Every row gives one point. Two turns around zero, p and q, are shown by what they do to some points. Write where each new point lands after one turn and then the other. Backwards means that the second turn is done in reverse. Each puzzle has new turns, and all numbers are rounded.

Turn p:
| -.30 | -.08 | -> | -.02 |  .31 |
|  .53 | -.03 | -> | -.12 | -.52 |
| .20 | .14 | -> |  .10 | -.22 |
| .08 | .29 | -> |  .27 | -.13 |
| -.50 | -.32 | -> | -.23 |  .55 |
Turn q:
| .33 | .28 | -> | -.42 |  .12 |
|  .18 | -.06 | -> | -.05 |  .18 |
| -.51 | -.21 | -> |  .46 | -.31 |
Where do these land?
q, then p: | -.20 | -.06 | -> | -.16 | -.13 |
p, then q: |  .12 | -.45 | -> |  .29 | -.37 |
q, then p backwards: | .08 | .51 | -> |  .29 | -.42 |

Turn p:
| .07 | .08 | .22 | -> | -.12 |  .09 |  .19 |
|  .27 |  .28 | -.17 | -> | .30 | .30 | .06 |
| -.40 | -.15 | -.21 | -> | -.11 | -.19 | -.42 |
|  .38 | -.01 | -.21 | -> | .41 | .02 | .14 |
| -.51 | -.20 | -.18 | -> | -.20 | -.25 | -.48 |
| .19 | .00 | .55 | -> | -.28 |  .03 |  .51 |
Turn q:
| -.02 | -.32 | -.04 | -> |  .27 |  .18 | -.03 |
| -.51 | -.06 |  .26 | -> |  .38 | -.43 |  .10 |
| .13 | .03 | .28 | -> | -.06 |  .00 |  .30 |
|  .27 |  .27 | -.75 | -> | -.47 |  .26 | -.65 |
|  .06 | -.05 |  .21 | -> | .03 | .02 | .22 |
| .06 | .13 | .04 | -> | -.13 | -.04 |  .05 |
Where do these land?
q, then p: | -.04 |  .15 | -.22 | -> |  .09 | -.08 | -.24 |
p, then q: |  .15 | -.15 |  .01 | -> | .07 | .12 | .16 |
q, then p: | -.43 | -.43 | -.09 | -> |  .53 | -.01 |  .31 |
p, then q: | .32 | .44 | .29 | -> | -.32 | -.40 |  .34 |

Turn p:
| -.33 | -.32 | -.58 | -.53 | -> | -.30 | -.15 | -.63 | -.56 |
|  .44 |  .01 | -.20 | -.16 | -> |  .09 | -.32 |  .23 | -.32 |
| -.31 |  .27 |  .56 |  .02 | -> | -.12 |  .60 |  .17 |  .28 |
|  .35 | -.43 | -.23 |  .23 | -> |  .02 | -.63 | -.02 |  .12 |
|  .13 | -.04 |  .08 | -.03 | -> | -.06 | -.06 |  .14 |  .00 |
| .05 | .34 | .22 | .36 | -> | .34 | .21 | .23 | .29 |
| -.33 |  .17 |  .15 |  .10 | -> |  .04 |  .35 | -.12 |  .17 |
Turn q:
| -.21 |  .38 | -.04 | -.56 | -> | -.18 |  .23 |  .52 |  .38 |
|  .06 | -.21 | -.67 |  .32 | -> |  .70 | -.09 | -.29 |  .15 |
|  .19 | -.10 |  .13 | -.04 | -> | -.04 |  .12 | -.02 | -.22 |
| .09 | .37 | .21 | .27 | -> | -.10 | -.40 |  .22 | -.20 |
| -.14 | -.43 |  .36 |  .00 | -> | -.36 |  .15 | -.41 | -.09 |
Where do these land?
q, then p: |  .31 |  .31 | -.40 |  .24 | -> | -.25 | -.35 |  .48 |  .00 |
p, then q: |  .05 |  .29 | -.40 | -.35 | -> | .02 | .50 | .34 | .04 |
q, then p: |  .32 | -.09 | -.29 |  .21 | -> | -.02 | -.28 |  .29 | -.28 |
p, then q backwards: | -.13 |  .24 |  .54 | -.08 | -> | -.01 |  .04 |  .02 | -.61 |
p, then q: | -.48 | -.61 |  .12 |  .18 | -> |  .35 | -.42 | -.38 |  .46 |
q, then p backwards: | -.13 | -.09 |  .23 | -.48 | -> | -.26 |  .01 |  .45 | -.19 |
q, then p: |  .06 | -.05 |  .21 |  .28 | -> | -.21 | -.10 | -.21 | -.18 |
